Each point is reached from the start by the listed moves, each made 0, 1 or 2 times, or once backwards (-1), plus a little noise. Is the number of moves made odd or even? Then give how often each move was made.
In the rows, 128 means zero.

Moves:
(1): [137 141 128]
(2): [112 137 167]
(3): [154 116 122]
Start: [125 123 151]
Points:
[111 117 224] -> even (-1, 2, 1)
[101 169 195] -> even (2, 1, -1)
[153  95 177] -> even (-1, 1, 2)
[ 99 135 155] -> odd (0, 0, -1)
[128 108 183] -> odd (-1, 1, 1)

Moves:
(1): [115 115 135 117 131 130 157 132 120 119 125]
(2): [122 133 121 129 131 114 130 146 128 118 135]
(3): [105 113 113 119 151 126 121 131 129 148 125]
(4): [143 114 126 111 114 145 137 131 131 133 113]
(5): [120 126 138 111 141 125 121 117 125 127 126]
(6): [143 127 120 125 131 122 128 122 123 136 127]
(7): [127 133 136 137 137 136 142 144 134 140 121]
(8): [122 137 133 124 132 136 137 110 120 117 110]
(9): [129 113 136 126 123 131 111 136 106 133 128]
(10): [134 115 123 136 137 125 137 126 135 119 118]
(11): [122 131 134 130 117 115 137 120 129 115 125]
Start: [131 127 117 123 133 126 122 126 124 126 134]
Points:
[ 65  63 126  81 249 100 191  72 104 137  76] -> odd (2, -1, 2, -1, 2, 2, 1, 1, 0, 2, 1)
[190 143 123 211 129 109 142 144 161 134 128] -> even (-1, -1, -1, -1, -1, 1, 2, -1, 0, 2, 1)
[157 146 137  84 105 108 154  54 111  99 137] -> even (1, -1, -1, 0, 1, 2, -1, 0, -1, -1, 1)
[146 172 148 109 155 171 187 128 142 109  80] -> even (0, 1, -1, 1, 1, 0, 2, 2, -1, 0, -1)
[ 48 135 112 120 173  69 189 191 136 116 172] -> odd (2, 2, 1, -1, 0, 0, 1, -1, -1, -1, 1)
[154 123 125 151  99  89 166 201 107 100 156] -> even (1, 2, -1, 0, -1, 1, 1, -1, 1, 0, 1)
